Each row is a point. The window is the flat piece filled in between its corners: a triangle in 3 columns, a solid with four corners in 4, and so on. A path goes straight from each point to the next, and from the last back to the first. List the points from which the path goes on through the window.
(in the rows, 128 means zero)

Window, 3 rows:
[[148 150 104]
 [112 100 169]
 [136 186 101]]
Path:
(1): [135  99 171]
(2): [ 66 122 141]
(3): [118 161  67]
(4): [166 141 134]
(5): [162 151 156]
(6): [110 107 104]
(7): [130 166  70]
(8): [166 196 102]
Through the window after points: 1, 3

Window, 6 rows:
[[147 186 131  72  87 173]
 [107 136 103 111 159 150]
 [146 153 126  98 123 121]
 [123 126 161 185 171 149]
 [ 84  99 130  97 135 137]
 [ 73 141  60 179  15 148]]
Path:
(1): [156 111 113  82 103 179]
(2): [168 101 104 132 112 161]
(3): [ 72 180 156 103  94 127]
(4): [109 198  88 158 112 103]
(5): [140 143 121 114  89 169]
(6): [134 109 127 121  97 158]
(7): [ 64 155 109 124  83 132]
(8): [118 171 133 111 127 109]
Through the window after points: 8

Window (9 x 9):
[[129 135  97 150  92 188 188 139 129]
 [109 112 151 202 152 137 137 184 162]
 [134  66 111 114 133 148 100 127  98]
 [107 121 118 101  79 106 156 118 134]
 [147 159 190 182 159 157 133 180 136]
 [114 164 166 192 123  92 145 100 168]
 [152 145 165  80 176 184 203 143 137]
 [164 135 127 201 123 128 164 156 124]
 [144 123 113 185 171 163 139 172  47]]
Path:
(1): [144 100 169 208 131 148 175 151  88]
(2): [123 113 157 214 136 128 187 155 107]
(3): [134 132 124 161 134 158 137 165 148]
(4): [172 149  72 147 190 157 106 171  85]
(5): [114 120 168 174  97 167 202 142 124]
(6): [120 102 157 167 136 152 147 155 126]
(7): [156 153  86 157 155 128 137 164 156]
(8): [153 146 112 161 123 126 151 148 142]
Through the window after points: 2, 4, 6, 8

Window (11 x 11):
[[ 94  86 103 128 117 162  99  92 109 141 129]
 [139  97 124 127 111 183  59 131 171 111 118]
 [189 102 102 131 162  73 169  84 137  65 155]
 [161 115 138  53 119  39 200  78 174 119 125]
 [107 119 131 171  98 154  40 135  81  78  91]
 [187 148 133 124  99  87 161  77 128  98 189]
 [143 129 138 110 158  34 159 115 165 123 193]
 [123 153  73 138 121 153  69 126 131 153  89]
 [145  78 113 150  81 107 208 146 207 125 123]
 [138 145 130 111 152 173  92 148  65 107 128]
 [162  68 162 184 107 133 165 105 202 166  80]]
Path:
(1): [129 133 133 135 159 139 137  76 156  77 116]
(2): [126 110 131 129 146 144 132 108 188  91 102]
(3): [155  97 112 111  90  84 114 133  92 171 162]
(4): [151  89 101 145 119 107 121 113 140 141 116]
(5): [129 129 128 132 116 132 141 118 163 118 123]
(6): [103 125 131 120 127 144 156  79 169  81 122]
(7): [166  93 101 147 115 127  71 146  89 193 122]
(8): [163  79  95 118  94  94 116 162 130 171 128]
Through the window after points: 4, 6

Window (14 x 14):
[[101 150 110 144 139 134 133  93 228 163 107 190 223 125]
 [104 167  71 193 127 172  84 136 108 113 141 153  89 108]
 [135 140 161 172 148 149 137 132  52 123 125 157 229 124]
 [194 151 120 102 144 158 151 225 148 175 140 114 110 123]
 [166 128 177 120 168 111 118 159 152 118 177 106 134 125]
 [126  85 108 180  89 144 138 105  73 190 249 148 116  60]
 [140 163 102 130 140 114 135 100 134 134 216  78 175 124]
 [114  91 124 116  79 118 103  88  98  97 135 158 156  81]
 [199 178 111 175 117 194 159 124 159  92 145 137  91 134]
 [142  91 147 116 119 158  98 125  77 115 156 108  99 163]
 [ 60 209 114  88 230 101 201 141 143  80 162  95 152 175]
 [191 118 127 127 239 160 133  83  92  77 138  72 107 130]
 [140 120 192  97  95  78 135 139 170 145  98  58 120 137]
 [ 88  22  89 121 164  91 138 149 160 127 198  69 153 108]]
Path:
(1): [147 130 108 136 146 114 138 144 128 135 155 138 124 131]
(2): [121 155 126 135 113 202 138 107 158 130 136 104 169  97]
(3): [115 137 122 133 138 208 115 123 155 109 145  88 164 127]
(4): [172 122 116 136 146  57 165 125 103 144 150 154  96 116]
(5): [136 101 119 126 129  96 140 120 119 118 157 130 148 116]
(6): [114 107 135 121 131 154 107 112 135 118 148  85 135 103]
(7): [ 96  81 123 131 114 175 139 134 177  86 179  39 167  68]
(8): [149 136 130 135 127 118 109 119  85 141 138 158 103 152]
(9): [160  84  98  97 124  63 135 134 125 160 152 129  86 147]
(10): [109 153 133 135 157 160 141 130 144 104 163  97 155 110]
(11): [ 90 138 168 147 168 183 157 137 106 105 157  47 136 114]
(12): [172 124 122 109 132  84 117 122 154 135 158 129 139 138]
(13): [177 150  91 145 128  57 122  59 137 139 157 155 151 186]
(14): [ 76 149 130 123 165 166 151 146 177 125 128 136 178 105]
(15): [108  99 148 102 127 167 151 118 150 124 174  77 170 119]
(16): [157 122 125 148 152  96 129 126 116 134 150 141 137 117]
Through the window after points: 5, 7, 11, 13

Window:
[[ 89 131 161  90  98 178 125 145 159 164 142  81  85  94]
 [162 141 126 105 146 180 138 184 154 118 110 191 152 151]
 [ 55 163 153  80 148 131 111 126 146 172 110 157 134  96]
 [100 176 117  58 137 133 185 139 213  68 126 109 110 101]
 [166 182  85 113  63  99 168 155 155 166  89 123 107  82]
 [ 54 200 182 123 157 111 142  63 133 154 150  86 184 162]
 [153  96  76 108 178 138 172  75 116 130 125  89  92  88]
 [113 128 101 141 202 176 129 119  69  76 181 116 117 151]
 [ 91 131 139 181 118 153 151 174 126 135 138  88 174 128]
 [122 151 115 193 114 106 125  78 164 123 122 131 168 135]
 [102 109 178  91  48  90 209 166 130 153 143 141  79 158]
 [154 139 125  68  99 155 151 128 146  96 123 161 169  76]
 [ 95 131 106 112  70 107 142 116 132 171 108 112 145 152]
 [139 168 137 136 101  62 157 107  95 116  52 124 140 166]]
Path:
(1): [ 92 157 170  64 124  62  96 145 141 120 184 117 130 111]
(2): [ 93 143 108 160 138 190 172 112 135 157  74 140 143 128]
(3): [ 81 122 112 111 121 164 199 103 153 133 113 157 128 112]
(4): [134 155 126 115 127 106 138 126 126 127 124 112 137 132]
(5): [165 200  84  77 113  78  66 149 173  99 158 134 126 106]
(6): [102 123 155 128 127 179 187 136 131 157  97 140 146 143]
(7): [128 175 126 133  80 163 156 134 108 171  35 163  94  76]
(8): [136 151 100 105  97  98 155 140 159 139 142 102 137 123]
Through the window after points: 1, 5, 7
